Each point is reached from the start by the listed moves, each made once or not at all, plus a little noise. Is the number of moves made odd or even? Then give how often each move was made.
In the rows, 128 means zero.

Moves:
(1): [174 120 112 119]
(2): [135 165 118 125]
(3): [145 133 166 123]
Start: [137 137 115 113]
Points:
[163 180 143 105] -> even (0, 1, 1)
[191 166  89 100] -> even (1, 1, 0)
[154 144 150 107] -> odd (0, 0, 1)
[198 136 135  96] -> even (1, 0, 1)

Moves:
(1): [198 139 133 131 119 124 130 132 118 134 125 138 120 127]
(2): [113 188 123 138 112 136 129 126 116 126 126 134 125 115]
(3): [120 123 187 127 124 130 134 110 127 116 114 138 132 122]
(4): [127 117 129 184 117 122 137 143 137 124 131 131 130 116]
(5): [128 143 128 141 183 131 124 128 140 133 121 122 131 125]
(6): [131 118 134 132 116 205 123 116 127 134 106 120 114 140]
(7): [120 141 129 114 132 129 199 126 122 137 130 129 142 139]
(8): [125 130 143 112 120 133 128 188 138 131 135 130 120 114]
(9): [136 132 132 121 118 127 128 109 201 138 123 123 122 119]
(10): [126 129 146 128 120 121 119 129 129 211 135 138 133 133]
(11): [137 128 130 139 148 143 127 108 133 121 197 132 125 125]
(12): [136 119 122 129 132 132 129 123 135 127 125 177 122 131]
Start: [136 135  96 124 148  84 131 135 142 129 137 106 146 107]
Points:
[130 147 127 175 177  78 129 209 169 218 146 113 144  79] -> even (0, 0, 0, 1, 1, 0, 0, 1, 0, 1, 0, 0)
[194 139 158 109 144  83 210 113 133 134 120 182 151 119] -> even (1, 0, 1, 0, 0, 0, 1, 0, 0, 0, 0, 1)
[206 161 125 180 200  96 206 190 163 139 207 128 150  89] -> even (1, 0, 0, 1, 1, 0, 1, 1, 0, 0, 1, 0)
[116 207  97 168 114  79 206 132 205 141 138 112 157  78] -> even (0, 1, 0, 1, 0, 0, 1, 0, 1, 0, 0, 0)
[112 154 173 160 179  87 211 192 165 130 129 114 162  83] -> odd (0, 0, 1, 1, 1, 0, 1, 1, 0, 0, 0, 0)
[135 193  96 105 122  99 130 171 213 134 138 158 122  72] -> even (0, 1, 0, 0, 0, 0, 0, 1, 1, 0, 0, 1)

Moves:
(1): [193 120 131 129 120 138 129 130 126 142 129 120 138 116 149 147 117 128
 120 121 125 139 120 136 119 127]
(2): [135 171 127 135 126 121 130 133 127 128 125 128 122 125 118 122 128 135
 121 129 131 130 132 131 135 126]
(3): [138 131 193 124 129 129 132 131 121 123 148 120 130 136 124 105 140 119
 117 115 148 130 133 128 138 123]
(4): [126 119 131 183 138 126 138 135 122 133 122 131 132 131 126 131 132 136
 121 129 115 135 134 122 142 131]
(5): [129 143 125 126 190 121 118 148 128 138 132 140 124 128 128 118 112 116
 138 132 121 143 124 141 129 130]
(6): [121 135 140 124 133 201 134 130 139 121 115 132 123 135 137 132 118 130
 134 114 128 126 124 127 131 114]
(7): [135 130 126 123 136 127 165 118 117 133 123 140 122 126 120 131 137 119
 134 130 126 130 121 130 121 128]
(8): [129 119 132 127 120 131 139 165 131 125 134 129 128 131 117 131 123 133
 137 126 128 122 118 124 125 126]
(9): [135 129 128 131 125 127 133 121 171 131 132 140 128 123 131 126 136 130
 127 114 133 128 124 128 136 131]
(10): [122 131 131 125 126 132 125 122 124 160 137 116 127 130 131 123 135 136
 136 123 124 125 120 133 134 125]
(11): [137 119 112 137 128 132 127 115 112 123 189 133 124 119 116 118 124 140
 130 150 134 128 140 139 121 137]
(12): [131 130 135 134 120 130 112 129 118 144 124 168 128 127 126 131 137 129
 120 135 136 115 129 132 124 125]
(13): [124 132 128 132 130 130 131 129 127 132 132 137 167 125 124 124 121 123
 123 125 135 135 118 133 136 132]
(14): [137 133 117 126 112 125 134 133 144 118 138 132 135 181 143 138 131 121
 129 134 116 133 142 139 133 115]
(15): [126 128 135 129 131 125 141 138 124 124 137 124 132 115 178 133 129 126
 130 133 127 129 133 132 138 125]
(16): [116 134 127 126 134 126 127 123 130 126 144 125 130 128 118 169 132 117
 115 124 127 121 119 128 123 126]
(17): [136 129 116 132 130 130 127 136 124 119 125 123 139 125 133 125 184 131
 130 125 132 137 118 113 118 122]
(18): [123 122 139 121 140 127 133 124 128 121 119 133 135 126 131 132 135 158
 134 134 125 132 125 132 129 118]
(19): [127 136 137 124 120 127 117 134 115 110 115 131 130 125 125 139 129 127
 199 118 117 147 128 142 139 123]
(20): [136 143 134 132 121 130 128 127 145 124 122 114 131 121 117 123 135 119
 144 186 121 142 129 128 131 126]
(21): [123 118 118 145 141 133 134 139 133 121 125 113 115 140 127 144 118 128
 135 140 181 130 131 140 135 129]
(22): [113 132 127 121 123 125 132 135 127 137 142 137 108 128 132 140 137 137
 117 127 139 185 113 120 108 143]
(23): [123 129 123 120 131 131 135 134 140 146 131 132 135 126 121 138 128 133
 122 124 137 131 191 108 132 122]
(24): [124 120 126 127 122 139 128 132 130 126 124 125 129 117 123 128 135 125
 120 131 123 136 134 163 126 119]
Start: [112 133 136 141  70 138 113 111 146  95 131 139 152 129 135 124 117 111
 129 137 144 124 139 124 129 122]
Points:
[104 156 201 118  66 214 123 143 145  84 138 148 151 136 138 138 184 118
 179  95 176 212 176  92 127 100] -> even (0, 0, 1, 0, 0, 1, 0, 0, 0, 0, 0, 0, 0, 0, 0, 0, 1, 0, 1, 0, 0, 1, 1, 0)
[181 171 123 140 112 146 125 183 162  89 148 144 181 157 146 183 162 122
 121 140 119 164 118 178 114  78] -> odd (1, 1, 0, 0, 1, 0, 0, 1, 0, 0, 0, 0, 0, 1, 0, 1, 1, 1, 0, 0, 0, 0, 0, 1)
[117 133 116 216 134 153 123 147 165 114 181 193 198 163 112 141 118 131
 138 249 180 176 228 191 157  98] -> odd (0, 0, 0, 1, 1, 0, 0, 0, 0, 0, 1, 1, 1, 1, 0, 0, 0, 1, 0, 1, 1, 0, 1, 1)
[139 177 224 192 122 203 166 136 191 135 151 188 158 173 187 107 152  82
 152 173 132 152 145 153 179  90] -> odd (0, 0, 1, 1, 1, 1, 1, 0, 1, 1, 0, 1, 0, 1, 1, 0, 0, 0, 0, 1, 0, 0, 0, 0)
[191 159 137 199  64 217 140 117 192 120 173 211 173 160 155 157 121 167
 106 140 142 144 221 136 151  89] -> even (1, 1, 0, 1, 0, 1, 0, 0, 1, 0, 1, 1, 0, 1, 0, 0, 0, 1, 0, 0, 0, 0, 1, 0)
[162 126 146 137  67 165 150 167 170 100 148 123 236  77 169 195 175 125
 123 185 144 168 164 138 124  83] -> even (1, 0, 0, 0, 0, 0, 0, 1, 0, 0, 0, 0, 1, 0, 1, 1, 1, 1, 0, 1, 0, 0, 1, 1)
[113 189 217 191 137 201 150 189 147 101 213 175 179 112 170 103 177 166
 201 112 162 235 104 148 168 107] -> odd (0, 1, 1, 1, 1, 1, 0, 1, 1, 1, 1, 0, 1, 0, 1, 0, 1, 1, 1, 0, 0, 1, 0, 0)
[189 157 177 211 136 228 185 182 159 135 213 149 121 118 128 126 172 131
 125 123 213 227 104 177 128 112] -> odd (1, 1, 1, 1, 1, 1, 1, 1, 1, 1, 1, 0, 0, 0, 0, 0, 1, 0, 0, 0, 1, 1, 0, 1)
[134 199 176 217 113 132 145 211 185  89 238 187 147 163 139 181 196 111
 182 201 211 234 200 142 159 105] -> odd (0, 1, 1, 1, 1, 0, 0, 1, 1, 0, 1, 1, 0, 1, 1, 1, 1, 0, 1, 1, 1, 1, 1, 0)
[210 161 230 140  43 216 125 138 195  63 124 169 192 151 221 145 199 118
 206 159 142 174 137 153 156  63] -> odd (1, 0, 1, 0, 0, 1, 0, 0, 1, 0, 0, 1, 0, 1, 1, 0, 1, 1, 1, 1, 0, 0, 0, 0)

Moves:
(1): [166 125 128 122 139 128 125 127 131 128 132 145 124 116 127 122 136 132
 106 138 127 129 129 128 128 124 140]
(2): [128 175 131 137 134 128 126 111 141 129 138 131 133 129 122 133 131 141
 138 130 123 128 149 122 121 132 138]
(3): [125 126 151 121 139 131 118 123 125 136 125 127 122 129 130 132 125 127
 133 125 125 132 141 141 128 129 120]
(4): [127 127 138 167 142 135 119 125 119 118 131 130 123 132 121 138 123 123
 122 120 117 120 116 127 124 129 140]
(5): [113 121 111 119 178 121 117 131 139 126 134 124 130 127 113 134 129 128
 122 122 116 124 127 124 121 132 121]
(6): [126 131 129 111 120 174 133 116 121 120 118 124 138 124 111 115 113 140
 134 131 122 126 128 118 129 127 139]
(7): [133 131 152 130 147 130 173 123 110 130 128 132 130 123 127 136 135 128
 126 133 137 125 135 110 117 131 120]
(8): [132 133 133 126 124 129 129 168 116 147 132 130 133 143 136 133 115 135
 127 139 135 119 122 118 121 125 127]
(9): [127 134 136 133 131 130 133 128 155 124 126 124 137 133 130 125 126 126
 122 125 134 139 131 132 131 129 135]
(10): [137 120 121 146 128 125 131 120 134 169 131 108 128 132 129 124 115 110
 124 128 126 137 129 113 127 116 125]
(11): [123 124 136 121 129 144 124 127 130 130 160 125 127 137 130 126 136 121
 129 138 140 131 118 126 129 133 126]
(12): [109 129 125 134 125 125 131 125 130 142 118 177 119 141 126 136 124 123
 123 130 130 138 125 125 133 134 126]
(13): [132 118 124 125 124 127 118 121 113 121 117 135 177 124 135 123 122 124
 128 129 126 125 132 125 129 127 118]
(14): [145 131 133 114 125 125 130 123 127 127 120 126 117 163 127 114 133 126
 141 111 119 125 124 117 135 127 129]
(15): [118 127 133 128 136 124 121 119 122 128 129 121 121 124 181 134 126 130
 136 120 135 127 134 121 126 125 141]
(16): [141 126 122 129 126 136 121 124 130 133 124 130 134 133 126 163 133 128
 140 137 140 132 127 122 135 121 123]
(17): [124 135 128 135 130 136 125 138 126 135 106 124 123 138 133 122 165 126
 127 130 124 133 125 115 127 132 131]
(18): [125 113 125 140 127 119 128 127 119 134 133 126 142 134 123 127 140 178
 134 137 120 139 124 134 134 116 126]
(19): [134 123 135 132 132 125 130 130 128 127 130 132 129 112 127 116 125 117
 163 119 132 133 120 135 130 123 126]
(20): [137 126 121 132 135 134 117 113 132 114 121 137 118 141 125 113 121 138
 127 169 142 131 138 133 135 135 119]
(21): [127 123 117 134 135 128 126 118 101 126 126 119 136 122 125 129 130 134
 120 108 173 129 122 134 149 138 133]
(22): [121 131 134 129 140 127 119 134 114 122 129 121 125 133 137 140 118 124
 127 125 124 178 134 132 124 127 130]
(23): [127 116 118 131 126 134 132 133 127 127 135 135 123 128 124 123 132 126
 124 118 126 124 159 124 124 125 142]
(24): [135 134 122 126 132 132 140 132 124 128 126 127 130 134 136 131 129 122
 130 125 118 126 122 159 136 125 125]
Start: [139 141 104 113 136 156 136 131 135 148 128 119 134 136 147 117 125 109
 107 145 134 136 129 143 132 132 132]
Points:
[201 123 118 160 248 163 137 110  97 172  96 111 182 162 144 140 162  71
 114 112 167 207 118  93 142 120 139] -> odd (1, 0, 0, 1, 1, 0, 1, 0, 1, 1, 0, 0, 1, 1, 0, 1, 1, 0, 1, 0, 1, 1, 0, 0)
[147 128 132 126 152 156 124 120 154 161 125 120 161 136 147 137 133 146
 158 150 143 164 132 171 151 107 127] -> odd (0, 0, 1, 0, 0, 0, 0, 0, 1, 0, 0, 0, 0, 0, 0, 1, 0, 1, 1, 0, 0, 0, 0, 0)
[185 139 110 147 179 172 187 159  99 210 118 101 136 147 219 118 158  97
  67 133 187 145 157 117 139 119 174] -> even (1, 0, 0, 0, 0, 0, 1, 1, 1, 1, 0, 0, 0, 0, 1, 0, 1, 0, 0, 0, 1, 0, 1, 1)
[164 107  92 128 223 177 104 147  88 208 144  91 134 224 148 122 154 127
 157 154 172 212 144 142 168 115 112] -> odd (0, 0, 1, 0, 1, 0, 0, 1, 0, 1, 1, 0, 0, 1, 0, 1, 1, 1, 1, 1, 1, 1, 1, 1)
[182 185 168 125 249 181 142 125 148 150 171 146 116 203 131 113 131 126
  91 183 140 135 152 115 111 147 141] -> odd (1, 1, 1, 1, 1, 0, 1, 1, 1, 0, 1, 0, 0, 1, 0, 0, 0, 0, 0, 1, 0, 0, 0, 0)
[180 151 124 152 180 164 140 162 101 157 115 171 130 190 155 123 106  92
 108 102 166 191  93 165 163 131 163] -> even (1, 0, 0, 1, 0, 0, 0, 1, 1, 0, 0, 1, 0, 1, 0, 0, 0, 0, 1, 0, 1, 1, 0, 1)
[128 141  91 187 165 174 127 132 110 199 105 141 107 175 206 178 138  70
 108 127 121 196 146 130 137 114 164] -> odd (0, 0, 0, 1, 0, 0, 0, 0, 0, 1, 0, 1, 0, 0, 1, 1, 1, 0, 0, 0, 0, 1, 1, 1)
[156 155 113 135 219 148 126 124 165 202 141 104 135 205 180  96 111 151
 162 152 116 156 188 149 133 105 139] -> odd (0, 1, 1, 0, 1, 0, 0, 1, 1, 1, 0, 0, 0, 1, 1, 0, 0, 1, 1, 1, 0, 0, 1, 1)
[112 130 129 121 204 210 159 142 124 213 124 138 191 159 188 106 121  80
 132 156 156 162 119  67 118 130 130] -> even (0, 0, 0, 0, 1, 1, 1, 1, 1, 1, 1, 1, 1, 0, 1, 0, 1, 0, 1, 0, 0, 0, 0, 0)
[184 162 160 132 180 158 184 151 136 180 157 149 157 127 146 110 132 166
 124 160 137 150 187 137 115 116 158] -> odd (1, 1, 1, 0, 0, 0, 1, 1, 1, 0, 0, 0, 0, 0, 0, 0, 0, 1, 1, 0, 0, 0, 1, 0)
[161 181  96 123 219 149 134 145 160 209 139 150 116 205 197 129 102  93
  90 117 112 193 179 121 119 119 171] -> even (1, 1, 0, 0, 1, 0, 0, 1, 1, 1, 0, 1, 0, 1, 1, 0, 0, 0, 0, 0, 0, 1, 1, 1)
[162 113 114 125 171 158 174 110  56 185 143  86 198 186 163 113 131 125
 115 131 166 200 112 141 155 121 111] -> odd (0, 0, 0, 0, 0, 0, 1, 0, 0, 1, 1, 0, 1, 1, 0, 0, 0, 1, 0, 0, 1, 1, 0, 1)
